Every row gives one point. To make a cloud, some directions were put in groups of two or more. Within a group, all points are equally far from the middle, so they leave a hole (a ring in 2 directions, a hollow ball in 3). The other directions are filled evenly. Then the cloud was stretched, turned, moved and blurred a little. How many holes are there, and how many directions does each take, smallest first?

Cloud:
[[-24  24  41]
 [-40  56   2]
 [-23  36 -27]
 [ 33 -10   4]
 [ 10   8  41]
 [ 18  24 -37]
 [ 23  34 -43]
 [-38   6  47]
 [-38  25   0]
 [-40  36   0]
 [-41  18  29]
 [-39  20  36]
 [ 31  12  15]
 [  1  17 -31]
 [-29  12  -8]
 [ 15  54   9]
 [-24  39  32]
 [-20 -27   9]
 [ 27  15 -26]
 [-42  10  20]
 [ 30 -29  11]
 [ 33  -3  15]]
Holes: 1 (2)

Cloud, 32 rows:
[[-40 -51 -52 -21]
 [-20 -44 -31 -26]
 [  3 -48 -27 -26]
 [ 14  -3 -10 -56]
 [-55 -22  30 -17]
 [-11  36 -18 -11]
 [ 17  19  42   5]
 [-14 -19  32 -17]
 [ -3  38  -6   4]
 [ -3   8  -5 -49]
 [ 15 -25   1  23]
 [ 10   6  -7  37]
 [-39  13   4  38]
 [-10 -42 -10 -28]
 [ 16  29  26 -14]
 [ 19  48 -23   6]
 [-34   1 -17  36]
 [-33 -17 -36 -22]
 [-25 -16 -11 -31]
 [-20 -35  27  14]
 [ 33   0  52   7]
 [ 13  -6  61 -10]
 [ 42  10 -16   9]
 [ 24   1  39  -2]
 [ 66 -32   8 -11]
 [ 48  33   3 -32]
 [-14   1  -8  48]
 [ 20 -24 -19  -9]
 [ -3  18   9 -67]
 [ 34  -2  28 -26]
 [-19 -45 -24  20]
 [ 28  22  65   6]]
Holes: 0

Cloud:
[[ 31   3   8   2 -63  23]
 [ 38  -1   5 -27 -40  -8]
 [ 15 -23 -27 -47   9 -22]
 [ 54  -3  13 -23 -17 -13]
 [-11 -20 -28  11 -45  13]
 [-62   8 -17 -35  -7 -14]
 [-19 -51 -16 -31  13  -8]
 [ -7 -41 -34 -10  14   9]
 [ 44   1 -21  18 -33 -41]
 [ -9  -5 -14 -12 -45  18]
 [ 41  26  14 -28  -4  -5]
 [ -9  -3   4 -41 -19  32]
 [ -9  33  -4  -8  42   7]
 [ 33  23   5 -18 -41   1]
 [  9 -47 -21   6  -8  29]
 [ 27 -32  35  18   5  -8]
 [-33  39  23 -29 -13 -44]
 [ 35  47  25   2  10  11]
 [-46 -17 -17 -46   4  30]
 [-24  31   7  29 -34 -14]
 [ 12  10 -32 -24 -53 -21]
 [-19  18  27  25   0 -59]
 [ 23   5   9 -51 -14   4]
 [ 47  45 -12   6 -25 -31]
 [-20   2  30   5 -26 -16]
 [ 39  63  12  49  -4  -4]
 [ 35   2  23  -4 -59 -11]
 [ 23  26  18 -16  -4 -47]
 [-20 -24   1   3  -2 -11]
 [ 46  42  10  12 -48   9]
 [ 29  17  35 -14  37 -30]
 [ 19  -6  20 -13 -39 -28]
 [-24   8 -35 -55  -2  35]
 [ 33   1  29  -1 -54 -20]
 [ -5 -46  37 -18  10  -7]
 [  6  55 -32  -1 -27   7]
 [ 84  10  18  31 -31  45]
 [ 46 -35  36   6 -51 -13]
 [ -6  22   9  13  37 -38]
 [ -7 -26  45 -15  -5 -22]
 [ 38  20  44 -13 -32 -22]
 [-16 -47  -7 -31  11 -13]
 [-20 -26   2 -27 -17  33]
 [  2  26 -24 -22  -7  31]
 [-17   8 -16 -55  -9 -35]
 [ -2  41 -46   0 -16  19]
 [ 64  75  22  48 -22 -31]
 [  3 -23   3  26 -28  -9]
 [ -3  11   8  47 -10 -25]
 [ 13 -39   6 -20 -51   8]
 [ 59   4  32 -25 -14  -2]
 [  0  24 -19 -18  46 -21]
 [ -6  16 -29  -1 -54  13]
 [ 46  34  20   1 -45 -22]
 [ 42  -3 -34 -10 -47 -28]]
Holes: 1 (3)

Cloud:
[[ 33  38   7 -14 -30 -11  54  27  17]
 [  5  17 -18  33 -43   1  12  15  -2]
 [-25 -47  10  62  -1  38 -16 -17  13]
 [ 18  11 -10  -1  33 -48  29 -24   4]
 [ -7  48 -10  14  31   0  24 -16  34]
 [ 63   9 -11 -14 -14  -9  -7 -12 -14]
 [ -9  32  11  31 -31  44 -16   5   5]
 [ 23  21  19 -22 -74  -1   7 -22  19]
 [ -6  15 -13 -41  -8 -22  28   8  48]
 [ -1  11  11 -41  -8 -46  76  29  -3]
 [ 41  42  35 -32 -10  16  32  39 -14]
 [-40 -23   9  43 -32   6 -10 -13  52]
 [ -2  32  57  10 -31  26   3  18  63]
 [-21  -7  -8 -21 -12   4  44 -18  25]
 [-26  44  14 -27 -14 -15   3  44  30]
 [ -1 -12  42 -44 -41  42  -6 -35  20]
 [-13 -10 -51   4 -20 -19   6  11  26]
 [-22  18 -12  15  28 -65  26  26 -15]
 [-13  34  29  39  52 -27  21  30  -3]
 [ 31  37  -8   8  -8 -12  38  17  35]
 [ 25   1 -10 -41  -9 -39  20  58 -16]
 [ 22  24 -27  -1 -43 -13  44  15 -16]
 [-10 -19  33 -20  23  16 -23   2  36]
 [ -7  23 -10  50  24   0  13 -32  27]
 [ 12  25  21  -9 -30  39 -65   4  48]
 [-14 -21   0  68 -16  47 -24  11  41]
 [ 22  47  13 -76  -9 -49  46  43   6]
 [  4  -4  47 -10 -53  54 -19  40  35]
 [ 25 -45 -10 -18 -47  -8  18  46   7]
 [ 15 -49 -10   8   6   0 -31  -8  35]
 [  4 -51 -31  27 -58   7 -10  16  36]
 [-27  32 -17  20  25 -43  11 -15  18]
 [  9  50  45 -29  10  20 -13 -51  28]
 [-30  -6   2  27 -19 -27   4 -43 -18]
 [ -2  20  23  47  43 -23  13 -19 -16]
 [ 14 -10  15  24 -20 -30  34 -13   3]
 [ 28 -30  -2  11 -22  26  19 -20  47]
 [  1  13  24 -26 -27  51  17   5   9]
 [ -2 -37   4  63 -30  44 -30  24  39]
 [  8  11 -34  48  -4  -8  41  31  -9]
 [  6 -30  25 -34 -29 -21   8  57  29]
 [-25 -20   8  -3 -29  25 -20  49  15]
 [ 11   1 -41 -31  -9 -56  53  31   6]
 [ 11 -21  15  24 -40 -29  15  -4   7]
 [ 45  25  17 -32  18   7  17 -15 -23]
 [-12  16  45 -37   7  26 -33 -37  44]
 [-16  32  15 -18  -4 -30  -7  30 -34]
 [-20  73  22  -9  11 -31  -6 -37   7]
 [ 25  31  33 -35  24 -21  36  34  36]
 [ -1 -26 -14  -1 -37 -28  33  -1  36]
 [ 45   2   0 -70 -23  -8   2  28   4]
 [ 32 -12 -22  31 -38   3  13  22  -2]
 [ 59  24  15 -21 -39  -2  26  24  37]
 [-23 -27  -1   0  22 -40  24  18  -1]
 [ -9  53  56  28  29  -9  18  41  -1]
 [-24  23  26  17 -20  22  11  55 -11]
 [ 10 -17   3 -38  -7 -36   8 -37 -26]
 [ -1 -25 -35  36 -17   6  25  27 -22]
 [ -8 -15   4  50  29   7  38  43  -4]
 [ 51 -18  -6 -65 -37 -12  -4  33  27]
 [-40  36  61 -11  12  -5  48  17  -8]
 [  3  -2  15  -9   8  13  58  -7  13]
 [  1  31  15 -50 -52 -17   7 -41   3]
 [-32  29  -8 -35   7 -21  33 -44   2]
 [-12  -6  24   0 -31 -30 -31  13   9]
 [ -1  56  27  30   1  19  -8  42   7]
 [ -8   8 -19  60  21  -6  35  -9  12]
 [  9  24 -36  38  22   1  24  -7  13]
 [ 35  28  -4  12 -40  20  -2   9  49]
 [ 33  20   3 -50   4  17   3 -17  27]
 [-14  38  -2  12  18  29  49  -9  13]
 [ 20 -18  47  12  16  13  18   4  34]
 [ 13  48  19 -20  10  24  11  37  44]
 [-22  30   0 -20 -17 -41  41 -41  -9]
 [ 19  31  41  30 -10   7 -26  25   0]
 [-17  57 -21  12  23 -54  26   9   9]
 [ 20  61   1  -6  28 -53  42 -40 -12]
 [-62  17  42  -5   8  10  18 -10  16]
 [ -6  -7 -45  -7 -40   6   9 -22  -9]
 [-25  39  37 -56  -7 -25  35 -21   2]
 [ 37  33   7 -73 -47 -16 -15 -35  14]
 [  6 -36  13 -47 -37  31   8 -22  28]
 [ -2  23   6 -57 -40   7  29  41  13]
 [ 62   9  33 -20 -38  -8  24  28  24]
 [ 19  39  26 -10  30   4  34  71   4]
 [ -6 -32   4  10 -14   5   4 -26 -37]
 [-41  26  15 -33  16  -4  18 -12  34]
 [ 13 -31  13 -54 -32  14   9 -21  -3]
 [  1 -34  39  -2 -10  35  22  37  42]
 [ 39  -5 -13 -37   7 -11  -1 -10 -17]
 [-20  27 -11  34  16  10  49 -20  14]
 [-38 -42  -1  61 -25  29 -16  -4  49]
 [-33 -18  68  31 -27  35 -39 -33  22]
 [ 33  19  38 -38 -34 -13  41  18 -25]
 [-55   1 -22  17  -4   6  16   2  27]
 [-10 -17 -26 -28 -19  -3  24 -39  14]
 [-25  45  13  11  23 -21 -25 -35 -27]
 [ 62  12  -6 -53 -34 -32   8  25  38]
 [-24  48  55 -18 -33   6  15  -6   6]
 [ 17 -25  27 -16 -28  14  19 -50  21]
 [ 30  20  -5  27  -8 -24  26   3  35]
 [ 12 -17   9  -4   9  20  44  -6 -13]
 [ -5 -27 -16  10  11 -13  64   4 -11]]
Holes: 3 (2, 3, 3)
